Rows are points. A path goes straight from each point to the next, and from the last back to the first. The post is the endless flat space through its rows: a point in 2 columns, a line in 3, a plane in 4, and so on, so that a path can go around it. Count how often the path circles the post. Going back the other way cancels.
In the rows, zero is written as 128.

Post, one row:
[[132 101]]
Path, 19 rows:
[[153 113]
 [118 137]
 [109 110]
 [119  73]
 [158  73]
 [176 102]
 [141 129]
 [113 116]
 [118  90]
 [121  60]
 [ 93 107]
 [115 124]
 [159 122]
 [162  95]
 [138  61]
 [ 93  91]
 [112 121]
 [155 141]
 [167 105]]
Times around: 0

Post, 7 rows:
[[106 136  52 166  56 176 144 122]
 [164 127 153 105 104 146  99 127]
 [138 130  90 114 138 168 145  97]
 [ 98 145  68 124 112 118 156 179]
 [116  99 155 137 106  97 124 125]
 [134 146 105 125 131 117  94 110]
 [170 153  54  99 105 104 108 112]]
Path, 21 rows:
[[201 100  81 111 107 159 137 131]
 [149 149  89 133 153 134 160  87]
 [128 150  99 125 114 109 150  64]
 [122 160 125  86 111 100 103 138]
 [105 164  82 144 124 140  52 112]
 [143 136  54 142 112 154  63 129]
 [103 103 104 182 111  99 137 168]
 [137 180  82 148  94 158 126 144]
 [ 99 157  96 125 120 104 141 110]
 [ 99 136  81 103  75 157 148 136]
 [104  74 122 106 147 165 144 107]
 [163 109  65  65 111 103 109 123]
 [147 111  92 116 103 135 116 162]
 [162 134 106 154  83 141 102 141]
 [149  87 133 134 109 129 131 128]
 [167 158  90 122 164 111 117 117]
 [121 142  83 132 124 171 165 100]
 [102 122  95 118  77 147 171  70]
 [ 54 116 150 111 144 121 113 153]
 [142 109  70 119 110 134 130 118]
 [102 128  86 161  99 161  92 117]]
Times around: 3

Post (13 x 14):
[[176 185 133 192 128 127 125  96 119 133 154 156  95 144]
 [ 99 100 155  97 152 124 126 134 170 151 126 176 140 139]
 [115 177  86 124 205 103 114 163 143 113 107  81 103 119]
 [154 127 145 126 152 149  84 102  98 137 154 178 166 119]
 [137 148 132 119 105 142 124 134  83 131 125 142 105 152]
 [114 134 122 104 210 119 133 109 118 143 119  68 123 139]
 [164 150  91 162 171 176 149 156 101 167 131 141 151 125]
 [140 119 106 100 187 172 158 121 138 121 156 167 130 109]
 [168  67 120 118 163  79 118 144  66 174 194 171 133 105]
 [118 111 100 117 169  76 136 132  90 147  87 172 151 128]
 [169 135 239 160 101 131 147 136 128  90 146 152  64  83]
 [143  98  64 101 152 166 156 136 153 148 126 114 151  86]
 [145 179 134 152 108 172 174 135 159  81 148 140 158 164]]
Path, 6 rows:
[[124 140 110  81 156 134 165 139  99  96 113 119 154  97]
 [188 151  94 119 193 119 137 124 104 129 126 186 140 128]
 [167 131 104 124 161 113 105 150 150 155 162 123 152 161]
 [138 188 138 102 193 154 148  99 100 131 159 154 165 150]
 [129 126 144 129 135 145 151 138 119 143 143 143 133  86]
 [127 136 150 174 137 150 141 123 106 175 152 102 131 110]]
Times around: 0
